Rows are points. Each copy is the shape, with its points in the same order, turned, moved and blurred by noise. Is it also mirrored, or only turned?

Shape (7 x 2)
0:  -9.3 -13.3
1:  -8.3   0.3
2:   3.8 -22.7
3:  15.8 -26.3
4:  -2.2 -22.5
5: -13.3 -38.3
6:  17.1  37.9
Copy 1 (7 x 2)
0:   0.7 -13.6
1:  -1.7  -0.4
2: -13.0 -24.6
3: -23.5 -28.7
4:  -5.4 -23.2
5:   6.1 -38.1
6: -31.1  34.3
Copy 1 is: mirrored
Copy 2 (7 x 2)
0:  11.3  -9.0
1:   3.7   3.8
2:   2.1 -21.4
3:  -8.6 -29.1
4:   7.0 -18.8
5:  20.2 -31.9
6: -34.6  31.0
Copy 2 is: mirrored
Copy 3 (7 x 2)
0:  12.4  -3.5
1:  -2.2   2.0
2:  13.9 -18.8
3:  14.0 -27.5
4:  10.3 -10.7
5:  31.9  -7.6
6: -48.9 -10.8
Copy 3 is: mirrored

Shape (9 x 3)
0:  15.8  22.9  19.3
1: -16.8   7.4  15.0
2:  -2.0 -25.8 -14.3
3: -15.7  15.9   7.3
4:  37.2  32.2   8.3
5: -12.5 -23.0 -19.2
6: -45.1 -26.3 -19.5
7: -11.0  23.8  -8.3
8:  -5.5  -5.6  -9.7
Copy 1 (9 x 3)
0:  24.9  20.2 -11.2
1:  -6.2  12.8  12.4
2: -11.8 -21.2 -20.2
3:  -3.7  25.0   3.7
4:  33.0  32.1 -30.6
5: -27.0 -17.0 -18.7
6: -47.4 -23.1   2.9
7: -10.4  31.3 -10.4
8:  -9.7   1.6 -21.4
Copy 1 is: only turned
Copy 2 (9 x 3)
0: -10.7  16.6  39.8
1: -21.2  10.1   5.1
2:  15.7 -13.5  -7.7
3: -18.3  18.9   8.3
4:   9.2  21.3  51.8
5:  12.9  -9.0 -15.3
6:  -3.7  -3.3 -44.2
7:  -3.1  34.2   8.8
8:   9.6   5.0  -1.8
Copy 2 is: only turned
Copy 3 (9 x 3)
0:  -0.7   7.2  44.2
1:  -9.8 -13.7  10.3
2:  16.8   4.3 -18.5
3: -15.0 -10.0  10.9
4:   5.0  26.9  52.0
5:   6.8   7.3 -28.8
6: -14.4 -15.1 -38.5
7: -22.3  14.1   7.8
8:   0.5   6.8  -3.3
Copy 3 is: only turned
Copy 4 (9 x 3)
0:   2.7  21.5  17.4
1: -26.7   8.0   1.0
2:   0.0 -22.8 -15.6
3: -23.1  17.0  -9.7
4:  26.2  31.3  13.9
5:  -7.6 -13.9 -29.5
6: -38.9 -26.4 -44.4
7: -12.1  28.6 -18.8
8:  -5.1  -0.2 -14.2
Copy 4 is: only turned

Shape (7 x 4)
0:   3.9  18.8  29.2   3.6
1:  15.6   8.8  27.1 -14.2
2:  -0.5 -22.7  29.5  26.9
3:  26.0  -2.2  19.1  11.3
4:  18.6   3.2  -5.2  20.3
5: -14.5  17.1 -27.0 -38.4
6:  10.5 -27.9   8.1  28.5
Copy 1 (7 x 4)
0:  -1.9  37.2   5.3  16.6
1:   4.3  34.8 -16.8   8.8
2:  26.1  15.9  29.0  -3.0
3:  23.2  17.6  -1.5  19.3
4:   7.8  -2.1   5.4  28.1
5: -48.9  -3.9 -28.4  -0.4
6:  29.1  -5.1  20.6   3.8
Copy 1 is: only turned
Copy 2 (7 x 4)
0: -17.5   7.0  17.3 -20.6
1:  -3.0  12.2   3.7 -32.8
2: -29.4 -11.6 -26.8  -7.3
3: -12.9  20.4 -10.5  -8.0
4:  -3.7  12.5  -2.3  13.2
5:  44.3 -16.7  32.1  -6.9
6: -16.1  -2.5 -33.3   9.0
Copy 2 is: mirrored
Copy 3 (7 x 4)
0:  15.4  -6.6 -17.4 -30.5
1:  19.0 -24.0  -3.0 -32.6
2: -17.0 -26.8 -34.8  -8.1
3:  18.4 -31.8 -23.6 -10.5
4:  21.8 -16.0 -19.7  11.2
5:  18.4   6.3  47.6  -2.3
6:  -8.5 -33.0 -29.7  12.9
Copy 3 is: mirrored
